Rows are points. Before rounding, the points of a table are all equally far from one centre. They may lie mostly on one side of it. Where is the centre, to within rounding?

Points, 5 rows:
1.36,-2.08
1.38,-2.07
0.29,-2.06
-0.84,-1.41
-0.81,-1.45
Centre: 0.85,0.23

Points, 11 rows:
1.43,-0.23,0.72,-2.75
0.18,-2.43,0.25,-2.06
0.37,1.03,0.76,-2.45
-0.27,0.83,0.27,-2.51
1.48,-1.15,0.01,-2.57
-1.83,-1.00,-0.25,-0.69
0.20,-1.79,0.72,-2.70
-1.23,-0.47,2.34,-0.48
-0.19,-0.14,1.69,-2.69
1.45,0.29,-0.72,-2.04
-1.84,-0.20,-0.19,-1.09
Centre: 0.30,-0.54,0.59,-0.73

Points:
-0.75,1.47,0.53,0.18,-2.63,0.92,0.30,-1.30
-1.39,3.65,-0.01,-1.01,1.20,-1.69,-0.71,-0.38
-2.14,3.40,-0.11,-0.86,-1.92,0.05,-0.18,-1.95
-1.05,1.53,-0.93,0.31,-2.14,0.27,0.69,-1.15
1.28,3.06,0.79,-0.30,-1.52,-0.43,-0.12,-1.07
-2.75,3.07,1.11,0.53,0.72,-0.53,0.25,-0.13
-2.56,1.73,0.25,-1.24,0.07,-2.12,-1.18,0.43
-3.31,1.53,1.31,-0.74,-1.67,-0.30,-1.00,-0.43
-0.85,2.36,-0.99,-0.47,-1.34,1.20,1.33,-1.28
-1.38,2.66,1.03,-0.21,-1.98,0.11,-1.94,-0.76
-1.39,1.93,-1.33,-0.07,-1.84,0.14,0.04,-1.79
-0.61,1.50,-1.67,-1.02,-1.94,-0.70,0.27,-1.27
-0.26,1.63,-1.50,-0.72,-0.22,1.08,0.94,-0.05
0.66,1.41,0.60,0.04,-1.02,0.12,2.15,-0.45
-0.58,2.80,0.31,-1.29,-2.66,-0.95,0.81,-1.86
Centre: -0.97,1.68,0.77,-1.09,-0.23,-0.36,0.08,-0.90
